Every row gives one point. To make a cloud, some directions were put in groups of two or more. Within a group, all points are equally far from the middle, so they leave a hole (a ring in 2 directions, a hollow ball in 3). The other directions are filled evenly. Then the cloud was stretched, turned, moved and blurred a little. How many holes are there, and how many directions does each take, smallest first?
In the rows, 128 means zero.

Cloud (21 x 3):
[[ 99 151  79]
 [ 84 102 162]
 [131 194  94]
 [116 120 172]
 [119 145  70]
 [160 116 148]
 [106  76 123]
 [ 86 115 106]
 [151  55 154]
 [ 79 106 164]
 [126 195  89]
 [189  93 136]
 [ 94 135 180]
 [147 161 133]
 [156 132 145]
 [ 44 137 147]
 [ 91  90 132]
 [143 124  61]
 [ 98  94 112]
 [ 66 123 125]
 [122  59 138]]
Holes: 1 (2)

Cloud (21 x 3):
[[ 88 155  72]
 [118 184  90]
 [ 92  84 112]
 [ 97 167 162]
 [145 162  73]
 [ 78 175 108]
 [142 162 166]
 [ 96  93 152]
 [159 111  71]
 [113 180 154]
 [136 168  75]
 [ 68 141 138]
 [163  80 114]
 [ 84 114 158]
 [143  92 163]
 [124  77 147]
 [164 119  74]
 [168  86 131]
 [ 98  80 123]
 [ 86 177  95]
 [120 102 172]]
Holes: 1 (3)

Cloud (28 x 4):
[[ 93 148 107  99]
 [112  98  76 170]
 [129 161 114  86]
 [ 76 180 145 121]
 [151 133 150 165]
 [103 113  96  67]
 [112  67  84 160]
 [115 141 151 205]
 [104 127  75 161]
 [ 85 174 142 109]
 [141 177 147  96]
 [114 141 115 196]
 [166  87 127  96]
 [ 89 128 103 179]
 [129  86 130 164]
 [135 144  92 175]
 [ 74 100 151 119]
 [168 136 130  90]
 [145  55 124  84]
 [150 171 105 117]
 [112 170 123 197]
 [ 73 115 177 159]
 [109 165 100 176]
 [129 105 117  49]
 [159 107  98 158]
 [ 94  73  69 152]
 [111  77 126  61]
 [112 103  47 144]]
Holes: 1 (3)

Cloud (47 x 6):
[[ 95 155 124 146 194 123]
 [ 74  70 140  81 100 113]
 [121 189 139 141 125 185]
 [ 89 141 117 133 201 126]
 [ 85 111  97  72 184 114]
 [161 112 128  94 172  96]
 [ 77  73 121 112 149  82]
 [167 109 115 176  95  88]
 [161 158 117 174  97 151]
 [136 149 142  56 107 178]
 [145 108  68 117 126 120]
 [165 143 153 121 106  79]
 [118 127 120 135  77 166]
 [164 129  86 178 137  98]
 [ 96 144 160 174 121 174]
 [196 161 114  78 118  97]
 [113 185 135 145 126 184]
 [152  63 114  87 132  66]
 [176  93 104  65  93  86]
 [166 137 155  99  57 119]
 [155  98 108 151 125  54]
 [155 110  69 152 161  98]
 [153 156 152 187 104 152]
 [102 116 145  66 165 142]
 [ 99  90 163 148 104  85]
 [181 144  85  93 175  80]
 [142 135 179 128  69 118]
 [117 148 148 121 143  82]
 [127  98 145  53  96 164]
 [ 84 111 147  57 111 118]
 [106 135 156  82 119 190]
 [122  56 128  54 100 116]
 [126  76 132  55  74 129]
 [129 141 154  52  85 144]
 [135 174 104  81 116 120]
 [167 153  96 121 194  90]
 [ 75 116 103  67 153 123]
 [189 160  95  97 139 159]
 [115 135 106 161 180  79]
 [158 140  76  64 133  99]
 [ 93 107 136  78 167  95]
 [ 85  88 171 132  95 103]
 [ 60  79 130 139 131 116]
 [167  67  97 100 105  72]
 [158  57 100 113 101  97]
 [195 130 148 134  79 115]
 [ 97 109 160  98 134 177]]
Holes: 2 (3, 3)

Cloud (76 x 8):
[[164 176 133 179 138  90  58 144]
 [132 131 153 205 150 116 102  93]
 [102  78 160 150 133 173 109 142]
 [109 122 169  80 131 173 102 141]
 [138 100 160 101 154 163 116  54]
 [158 163 171 101  88 129  65 107]
 [186 182 124 133 150 104 106 147]
 [133  58 133 120 148  97  86 187]
 [ 98 170 154 129  76 212 107 127]
 [132  63 125 154 127 142  94 156]
 [ 93 153 185 186  83 137 116 137]
 [139 156  95 172 120 162  91  99]
 [120 124 117 131  76 148 152 181]
 [123 148 243 112 131 162 186 119]
 [ 91 121 150  92 122 178 136  99]
 [117 128 170  83  97 149 132  56]
 [155 128 151 200 166  98  72  97]
 [153 166 201 104 164 176 118  97]
 [110  95 117 164 137 191 105 152]
 [102 123 107  80 126 167 110 162]
 [175  62 125 107 135 119  98 170]
 [134 195  90 188 161 143 134 128]
 [114 104 128 214 151 156 184 150]
 [ 79 113 138 139 166  83 131  81]
 [ 90 125 178 130 159 132 180 106]
 [123 140 165 106 176 179 126 126]
 [182 136  99 172 123 107 112 151]
 [108 100 145  99 174  86 120  86]
 [ 79 120 132 182 194 127 125 143]
 [127 150 145 194 116 159 128  94]
 [ 97 129 180 171 121 185 183  82]
 [171 125 219  93  80 161 113 117]
 [106 134 152 112  70 188 119 119]
 [123 101 137 123 103 103 112  97]
 [ 96 113 218 123 178 130 133 112]
 [169 151 185  98 120 179 106 159]
 [104 108 184  79 125 182 194  95]
 [135 115 143 136 106  84  84 148]
 [155 131 144 160 198 123 121 156]
 [141 176 126  93 122 170 144 187]
 [138 209 225 133  94 196 156 125]
 [129 162 190 146 130 185 193 113]
 [120 131  77 181 121 158 128 119]
 [166 121 165 135 120 138 171 145]
 [141 144 214  83 172  91  88 101]
 [105 148 216 173 126 132 111 126]
 [103  99 137  94 121 144 100 157]
 [105 163 146 164 115 173 167  79]
 [148 207 120 187 166 132  96 126]
 [147 104 152 167 111 150 160  78]
 [199 171 210 116 143 159 123  97]
 [138 190 113 143  72 190 185 145]
 [146  78 134 112 207  75 133 114]
 [144  84 173  96 135 120 101 169]
 [183 159 121 107 128 159  43 144]
 [ 92 170 164 103 150 175 117 110]
 [140 235 189 155  86 198 166  83]
 [139 123 172 135  72 150 127  85]
 [173 114 211 126 139 171  89 112]
 [ 98 189 148 166 117 135 176  97]
 [126 122 149 137 173 100 101  40]
 [140 104 204 147 126 144  88  91]
 [ 99 116  98 106 190  66  96 144]
 [108 114 197 185 106 179 155  91]
 [128  96 147 120 128 121  99 195]
 [138 109 155 136 164  96 139 187]
 [171 140 167 104 147  73 125 115]
 [158 171 128  81 105 134 133 137]
 [139 136 222 172 151 133 156  77]
 [145 102 138 110 197 150 105  81]
 [139 173 181 113 172 110 130 100]
 [ 89 139 120 162 119 106 182 130]
 [105  60 100 129 107 164 167 170]
 [199 176 150 133 168 142 106 129]
 [122 126 165 140 147 195 109 173]
 [157 162 168 146  98  94 100 136]]
Holes: 1 (4)

Cloud (73 x 8):
[[210 129 154 122 107  87 120 110]
 [174 146 125  88  97  79  92 115]
 [125 162 153  95 194 143 114  89]
 [160 136 119 120  79  83 175  77]
 [ 79 158 174 139 196 157 123  96]
 [ 91 176 121 128 145 154  92  85]
 [137 119 184  89 160 109 102 154]
 [202 165 133 118 112  95 166  80]
 [152 113 160 181 120 135 124 144]
 [121 167  64  83 114  99 146 152]
 [162 188 182  73 118 175 151 141]
 [133 128  83 112 133  74 152 118]
 [150 106 135  92  59 149  94  68]
 [103 146 177  94 142  90 167  94]
 [157 168 169 157  69 131 164 123]
 [201 182 116  82  59  89 146 123]
 [ 80 133 126  72 174 142  89 155]
 [159 133 173  47 166  93 153  89]
 [216 139 129  91  71  71 138 120]
 [173 161 124 116  36 125 134  90]
 [102 147 143  95 136  87 192 122]
 [ 66 225 106 124 104 120 176 119]
 [131 146 207 125 160 107 130 103]
 [178 192 141  89  86  97 161 156]
 [ 95  72 122 161 163 122 110 123]
 [ 87 167 165 120 153 190 178  98]
 [146 142 145  82 122  83 195 119]
 [105 222 119  79  89 112 168 127]
 [211 159 185 111  96 143 173 128]
 [ 91 147 154 141 211 113 108 119]
 [107 139 147  65 167 200 165 110]
 [112 154 187 129 120 184 151 168]
 [118 159  79 102 143  87  88 144]
 [ 83 141 108  53 136 129 116  69]
 [ 60 178 142 107 119 199 151 134]
 [ 73  94  90 126 149 111 109  94]
 [ 86 201 135  70 138 129 132  83]
 [ 80 201 177 125 152 121 130 180]
 [120 169 131 170  98 151 125 163]
 [125 115 124 149  76  74 161 120]
 [ 89 123  80 114  83  98  91 125]
 [145 159 189 135  97 174 164 146]
 [141 172 182 100 179 115 180 131]
 [132 160 119  56 159 113  87 126]
 [151 171 101  85 148  95 178 134]
 [167 110 115  61 179 121 107  87]
 [178 157  84  83 144 118 138 115]
 [135 179  78 107 145 104 143 149]
 [143 151 132 171 149 124 141 110]
 [205 115 158  99 119  85 102 110]
 [114 180 177  85 103 196 143 112]
 [ 89 109  78 123 147  81 116 106]
 [137 118 101 107 122  68 128  70]
 [ 76 140 110  68 123 154 105  68]
 [118 147 122  92 197 105 103 110]
 [122 124 119  75 178 177  89 102]
 [117 159 203 108 131 179 119 129]
 [125 152 172 119 136  89 164 193]
 [ 69 124  95 121 151  75 111  90]
 [101 175 148  69 183 179 135 143]
 [153  79 141  96 109  75 106  98]
 [121 161 216 128 155 127 140 155]
 [ 86 126  89 138 116 150 117  68]
 [127 188 139 145 111  88 150 195]
 [ 98 132  56 105 117 120 119 137]
 [150 171 166 118 119  98 163 184]
 [160 148 219  92 138 171 141 133]
 [145 132 147 145 139  58 117  98]
 [ 81 140 167  94 107  98 124 129]
 [ 71 133 154  82 146 185 120 161]
 [143 208 165  55 127 139 140 127]
 [102 108 142 143  82 119 164 156]
 [180  59 135 105  75 142 122  88]]
Holes: 3 (2, 2, 3)

Cloud (91 x 9):
[[159 106  86 155 164 115  95  78 166]
 [116 114  83 122  91 172 185 105 123]
 [126  91 115  77 103 128  70 107 150]
 [183 158 150 146 126 164 131 108 163]
 [ 64 153 123 161 102 112 191 158  98]
 [156 195 150 109 151  76 129 146  89]
 [ 57 178 104 132 102 113 178 123 161]
 [ 64 121 112 136  95 113  75 156 100]
 [161 157 111 163 125  97 163  46 181]
 [131 108 128  99 121 184 174  77 112]
 [142 104 147  84  62 125 107 107 169]
 [180 137 107 131 175 161 131 100 167]
 [101 103 140  85  91 176  78 177 135]
 [107 138 140 148 206  98 150 153 129]
 [120 177 121  87 164  51 142 131 109]
 [150 114 192 161  52 116 114  77 114]
 [ 59 130 128 122 103 118 192 126 159]
 [115 101 181 178  90 100 145  66 135]
 [147 105 123 147 152 101  94  86  86]
 [167  69 135 106 163 177 106 116 117]
 [208 135 163 167  81 120 101 160 105]
 [106 167 196 195  76 126 170 195 120]
 [118 102  93 161 165 114 158 117  71]
 [184 118  99 162 172 130 130  95 193]
 [163 184 133 129 123 113 109  96  80]
 [ 82 166  85 136 165 150 102 193 143]
 [113 151 204 133  89 110  76 207 126]
 [ 75  96 134  79  94 186 156 128 135]
 [136 133  67 101 135 118  68 113 117]
 [107 179 156 145 109 110 207 166 138]
 [ 64 125 141  37 115 178 136 126 110]
 [198 106 127 118 132 115 102 150  76]
 [159 125 160  99  78 152  99 124 189]
 [138  81  93 107 203 156 125  87 168]
 [110 152  84 165 129 170  86 125 187]
 [ 84 160 142  90 108 199 134 108 152]
 [159 145  77 130 121 166 157  96 179]
 [126  94 173 153 139  81 132  79 105]
 [157 153 140 218  73  99 147  82 140]
 [127 126 158 177 175  73 113 126 149]
 [130 178 104 166 124 113 124  70 107]
 [161 170 178 155 134 148 160 111 155]
 [118 108 217 110 121 147 106  94  72]
 [111 199 158 105 144 131 156 168 162]
 [163  97 186 146  69 135 104 117  75]
 [ 81 157 120 109 195  98 161 103 173]
 [ 33 156 129  94 129 130 116  71 143]
 [185 169 188 176 110  71  85 146 132]
 [ 77 128 129 158  79 165 111 190 167]
 [ 80 161 144 124 158  96 183  77 168]
 [137 121  63 143 154 110  89 106 105]
 [102 170  80 143 117  96  98 143 195]
 [117 130 171  78 100 105 182 165  85]
 [ 75 182 114 167 135 131 168 156  83]
 [108 141 121 117  86 192 153 128  80]
 [ 68 134 148  76  66 182 137 147 106]
 [ 54 152 164 159 161 113 166 153  94]
 [143  88 139  76 111 156 116 146 182]
 [ 48 113  94 154 121 146 122 141  75]
 [118 137 121 170  83 109 183 192 139]
 [118 156 155 203 156  72  94 164 124]
 [109 140  92  78 132 132  71 138  78]
 [117 170 168 114 103 106  60 135 191]
 [ 81 102 148 115 114 141 155 184 144]
 [161 115  95  89 107 161  71 154 132]
 [158  93 189 164  99 180  98 135 143]
 [164  82  97 156 108 141 165 162  95]
 [140 138 150 107 180  77 104  76 156]
 [153 109 159 202 140  86 106 109 159]
 [124 187 154 157  26  92 125 168  99]
 [ 60 131  85 105 175 157 108  79 156]
 [185 125 185 142 111  68 104 114 164]
 [ 92 127  92 146 129 132 104 168 194]
 [156 198 149 140  79 130 127 132  73]
 [117 109 154  78 119 116 162 184  89]
 [171 100 109 112 119 129  63 100 119]
 [141 126 136 127 104 182 171  90 109]
 [195 143 115 152  97 118 140 204 121]
 [135 124 131 143 151 137 116 214  94]
 [128 151 198 218  95 107 165 147 165]
 [ 80 203 111 158  74 100 104 140 177]
 [ 98 115 187 100  92 156  90 182 159]
 [129 122 112 133  39 104 120 133  94]
 [133 114 144 150 166  61 126 120 179]
 [153 159 183 107 143 142 136  95  84]
 [101 140  57 120 171 168 138 122 103]
 [ 81  92 128  73 106 197 154 105 124]
 [ 98 106 170 161 140 115 136 171 172]
 [113 146 133 125 198  63 141 105 155]
 [143  74 160 103 136 180 128 106  76]
 [173 170 184 109 165 113 113 144 154]]
Holes: 3 (2, 3, 3)

Cloud (92 x 9):
[[118  90  97 161 107 123 108 179 108]
 [110 161  72 135 139  83 125 141 117]
 [193 154  89 203 132 123 133  82 111]
 [154 143 177  94 193 125 114 135  97]
 [150 127 145 128 165 237 147 192 110]
 [130  93 120 177 123 148 115 129 180]
 [ 95  61 127 127 152 102 108 156 102]
 [ 78 105 159 100 100 123 110 138  71]
 [139 174 168  89 116 171 140 146 113]
 [141 118 140 143 157 121 124 186  87]
 [179 137  28 146 150 144 117  86 119]
 [105 129  43 134 125 197  76 144 104]
 [136 109  89 148 161 168 103 108 173]
 [115 132 168 113  93  80 114  75  73]
 [170 120  99 190  88 179 125 119 109]
 [ 85 163 140  94 172 160  82 108 129]
 [129 141 136 150 153 132 163  68  93]
 [146 129 101 178  84 181  93 143 153]
 [112 160 146  74 146  92  79 155 135]
 [158 114 115 133 148 161 164 172 158]
 [100 119 130  59 135 157  55  87 139]
 [161 157 147 130  88 156  61 162 123]
 [132 129 129 174 183 200  92 168 129]
 [110 103 149 142 104 138  87 142  55]
 [ 84 110 136 127 160 165 127  90 151]
 [190 164 124 153 147 116 179 123 106]
 [115 119 180 111  79 139  51 193 129]
 [154 156  48 175 159 143  73 115 122]
 [124 111 172 112  99 170 100 209 130]
 [110 111 108 126 138  96  52 105 130]
 [202 159 155 168 184 161 159 162  77]
 [139 167  98  74 146 235  95 130 145]
 [ 93 111 186  59 139 160 143 152 131]
 [127 127 119 140 126 165 125 214 106]
 [109 123  82 150  94 178 121 146 109]
 [ 72 119 197  58 161 174 107 180  97]
 [ 85 111 209 113  88 175 111 172 152]
 [142 123 133 147  67 164 130  91 107]
 [115 138 163  82 119 201 115 167 136]
 [ 62 101 216  68 118 145 106 147 160]
 [120 143  99 162 142 141  33 149  84]
 [140 109 115 105 108 187 110 203 119]
 [113 109  62 151 109 100 115 136 147]
 [126 175 148 117  77 141 137 183 103]
 [167  88 128 157 112 151 142 167  95]
 [128 117 163 135 154 117 127 196 116]
 [132 109 148  59  97 177  97 172  95]
 [132 141 131 146 137  78  84  77 102]
 [134 122  70 118 152 141 114  70 122]
 [137 169 144 162 205 156 160 176 141]
 [113 110 136 144 126  89 119  86 116]
 [115 128 106 191 105 124  74 156 117]
 [121 109  99 127 107 178  71 121  87]
 [105 141 119 159 146 200  93 133 102]
 [126 132  63 183 117 104 101 139 129]
 [184 129  94 169 120 174  78 106  79]
 [115 177 144 128 151 208 111 185 122]
 [139 134 143 160 133 153 144 199 171]
 [ 97 109 136 171  81 140 138 184  98]
 [138 106 126 173 114 194  95 141 132]
 [129 130 185  86  70 158 100 180 123]
 [175  98 123 191 105 179 116 121 148]
 [109 153 154 121 167 172 136 103 160]
 [130 110 182 135  65 149  82 108 105]
 [136 161 171 147 115 196 138 106 135]
 [137 143 249 123  93 141  93 148  88]
 [117 169 129 119 127 177  52 136 103]
 [161 174 140 154 149 185 138 197  93]
 [142 168  97 139 124 172 145 103  72]
 [108 135 162 154 110  92 135  76 126]
 [121 116 154  95 140 126  78  67 124]
 [ 99 115 126 101 119 118  80  81 149]
 [ 87 134 129  78  68 137 126 176 126]
 [123 206 158 114 121 144 158 135 157]
 [138 146 126 151  74 158 141  81 116]
 [128  95 103 173  76 122 108 166 111]
 [133 142 149 138 134 157 136  58 105]
 [128 124  84 148 104 171 109 152  86]
 [170 133 180 120 155 153  77 178  79]
 [ 95 115  94 139 128 148  28 156  80]
 [ 67 121 198  67 154 165  78 141 123]
 [ 65 143 120  60 123 146  62 134 175]
 [ 99  72 162 127 141 160 112 203  65]
 [156 114 105 159 133 117  78 139  55]
 [139 136 171 109 132 172 141  84 165]
 [ 97 150 143 150 129 129 170 104  94]
 [178 111 164  96 138 193  76 169  94]
 [ 76  95 162 102  91 168  66 133 134]
 [130 178 102 102  89 139 168 131 130]
 [133 114  91 114 142 139  79 198  85]
 [ 76  67 183 117  61 131 131 170  97]
 [141 162 153 186 104 158 190  94  84]]
Holes: 2 (2, 2)

Cloud (99 x 9):
[[174 133 155  94  80  86 140  89 156]
 [164 129  62  88  99 148 134 119 123]
 [153 188 141  95 118 141 196 176 172]
 [ 94 130 197 154  98 121  79 134 152]
 [160 113 166 143 162 108 192 101 172]
 [154 165 115  85 189 125  83 116 111]
 [138 165 187 138 194 181 131 150 129]
 [186 185 179 156 150 166 135  99 198]
 [199 161 161 108 113 171 110 127 143]
 [110  80 164 140 128 159 123 122 110]
 [105 100 156 121 135 125 181 145 181]
 [116 173 133  73 141 145 132 108 167]
 [119  86 165 188 146 123  90 104 150]
 [163 145 156 105 169 162 161  62  73]
 [126  74 174 140 181 121 168 137 171]
 [164 120 152 137  97 116 161  87 101]
 [160  70 147 137 195 179 155 133 162]
 [110 132 107 142 211 204 149  93  79]
 [129 151 199 144 147 152  87 149 106]
 [ 90 109 149 105 121 100 178 149 184]
 [136 108 146 178 146 115 119 147 164]
 [137 112  96 127 194 170 139 153 163]
 [165 122 192 136 110 131 199 199 178]
 [168  88 150  84 122 145 152 130 166]
 [106 102 173 147  97 131  93 207 189]
 [169 162 159  97 132  75 147 155 183]
 [158 139 174  90 124  90 132 108  94]
 [150  96 140 143 204 184 142 151 152]
 [118 117 201 109  94 144 174 166 184]
 [125 153 156 145 180 174 140 186  96]
 [139 141  82  91 189 162 146 125 138]
 [163 111 143 191 150 113 125 124 146]
 [175 174 166 155 100 114  96 148 194]
 [167 117 107  98 104  85 125  82 177]
 [126 186 136 117 178 149 172  96 113]
 [113 101 142 122 147 149 161 147 189]
 [185 156 167  66 157 156 173 161 139]
 [172 162 136  86 142 144 151 120 200]
 [146 125 124 158 165  99  94  75 107]
 [180 157 141 112  87  56 132 110 162]
 [131 129  84 161 150 159  91 116  77]
 [189 155 146  78 177 114 155  92 117]
 [170 124 160 114 137 156 161  66 186]
 [133 154 156  82 103 150 145 119 119]
 [ 81 107 161 178 136 110 117 139  94]
 [116 143  99  64  93 118 136 115 147]
 [120 121 105 101 112  83 113 126 179]
 [190 171 168 122 169 139 136 102 203]
 [159 187 164  84 121 154 173 112 118]
 [143 167 222 164  94 115 122 155 171]
 [ 89 174 172 163 156 120 128 145  34]
 [132 130 167 137 110  73 115 137 207]
 [ 94 147  99 141 115 143  72  84  87]
 [143 133  58 165 128 152 118 155 100]
 [104 124 106  88  97 145 113 176  97]
 [177 163 160 168 128  85 114  90 162]
 [129 145  91 134 162  93 128 107 117]
 [177  74 100 100 112 136 160  98 166]
 [ 89 121  84 123 120 189 156 152 154]
 [ 91 121  77 148 103 196 123 154 170]
 [155 137 145 133 119  86 103 131 123]
 [136 219 148  81 123  97 124  88 138]
 [150  96 150 111 128 150 162 106 211]
 [135 149 110 140 197 148 181  98 104]
 [149 113 164  84  73  71 148 132 155]
 [162  76 169 138 143 128 176  82  91]
 [239 161 114  73 182 135 110  83 121]
 [120  93 188 132  76 122 134 111 143]
 [165 156 152 137 182 110  91 133 114]
 [114 158 113 135 137 108 112 133 164]
 [199 213 143 126 148 195 155 136 156]
 [238 206 132  63 171 127 132 100  87]
 [181 178  81  78 125 137 189 118 138]
 [138 142 200 130 169 163 146 163 170]
 [203 168 145  54 124 129 120 120 158]
 [172 145 142  74 177 111 146  97  94]
 [140 108 170 138 178 186 131 169 153]
 [140 167 175 131 145 157 142 194  77]
 [116 172 119 143 183 128 120 156 101]
 [114 124  52 103  74 140  87 136 132]
 [197 178 141  76 127 128 181 105 141]
 [188  75 111 117 172 169 181 144 142]
 [ 69 161 134  70 102 158 166 164 149]
 [220 130 130  84  84  99 153 116 178]
 [125 157 136  94 169  86 127  99  65]
 [156 142 136  77 150 130 132 110 184]
 [121 121 118  92 130 149 168 139  77]
 [ 28 109 138 134  61 136 131 187 113]
 [141 122 167 127 131  91 103 194 198]
 [169 118 116 147 192 186 142 144 162]
 [120  81  61  99 143 126 145  73  88]
 [170 154  95  93 143  85 159 124 137]
 [205 192 196  86 193 100  95 148 119]
 [ 90 185 134 116 101 151  57 203 176]
 [153 168 209 126  94 153 159 194 187]
 [140 136 120 134 155 111  89  55  70]
 [121 154  83  95 164 180 115 168 190]
 [ 98 151  98  97  75 110  71 188 166]
 [108 148 108  68 199 154  92 128 129]]
Holes: 1 (3)
